Each row of a before or after table is a point. The points were changed in one or more steps. Then noise was added and the rows were shuffled. The steps act on columns, c1 being the first. Write out the steps. A step turns or swaps two columns, mirrors them in a line or flattens them onto one, adds a multiple of one to another, or multiplies or shifts one. Angles are multiples of 10 degrees, from the lower column toward the higher: turns from -170 to 170, lines from 10 to 170 but not 90. Use the fewest steps. Two steps may share a column if one is a turn and the other turns, adds or multiplies; they go together, in the order done. Otherwise the lowest column goes first.
In the rows, zero is written as 128.

Before, 8 rows:
[[158 122]
 [119 135]
 [135 177]
 [156 137]
 [130 144]
 [175 152]
 [172 142]
 [ 97 125]]
After (8 x 2):
[[140 117]
 [145 157]
 [131 228]
 [147 176]
 [124 141]
 [140 146]
 [129 161]
 [117 122]]
Steps: multiply c1 by 0.4; multiply c2 by 2

Before (14 x 3):
[[140 172 115]
 [109  99 126]
 [124 157 181]
 [100 127 176]
 [114 113 134]
 [111 172 190]
 [124 186 187]
 [112 135 133]
 [110 141 109]
 [184 114 132]
 [129 139 169]
 [133 181 138]
 [122 120 121]
 [ 93 108 120]]
After, 14 rows:
[[ 93 114 119]
 [100  79 177]
 [130  98 169]
 [108 160 107]
 [125 130 123]
 [124 100 181]
 [132 171 138]
 [110 110 189]
 [113 131 133]
 [124 125 186]
 [184 110 132]
 [115 108 134]
 [110 102 124]
 [142 183 116]]
Steps: add -1 times c3 to c2

Before, 8 rows:
[[119 134 139 163]
 [146 113 150 165]
 [111 197 145 127]
 [116 111  96 125]
 [ 93 153 143 116]
 [141 137 146 184]
 [ 65 166 108 147]
 [144 116 149 112]]
After, 8 rows:
[[127 143  94 134]
 [105  64 138 104]
 [115 112 134 159]
 [146 128 155 165]
 [136 101 151 181]
 [ 56  85  82 130]
 [ 80 111 125 108]
 [142 143 155 117]]
Steps: multiply c1 by 1.3; turn c1 and c3 by 20 degrees; mirror c2 and c4 in the line at 100 degrees

Before, 10 rows:
[[174 130 138 101 144 108]
 [109 107 118 133 104 103]
 [155 116 129 110 121 135]
 [138 107 134 136 114 121]
 [157 145 142 107 157 135]
 [150 127 154 101 130 150]
 [107  93 113 133 116 111]
 [117 104 128 107 113  90]
 [116 124 111 131  88 133]
 [137 138 160 136 109 138]]
After (10 x 6):
[[151 144 101 135 179 105]
 [151 133 111 129 107 135]
 [140 137 101 155 134 149]
 [137 117 132 116  56 101]
 [150 125 138 136  87 121]
 [147 113 132 111  94 109]
 [124 124 134 113   8 134]
 [124 136 137 159  75 139]
 [127 143 104 140 216 135]
 [144 120 108 128  82  88]]
Steps: turn c1 and c2 by 60 degrees; multiply c2 by 0.4; swap c3 and c4; multiply c5 by 3
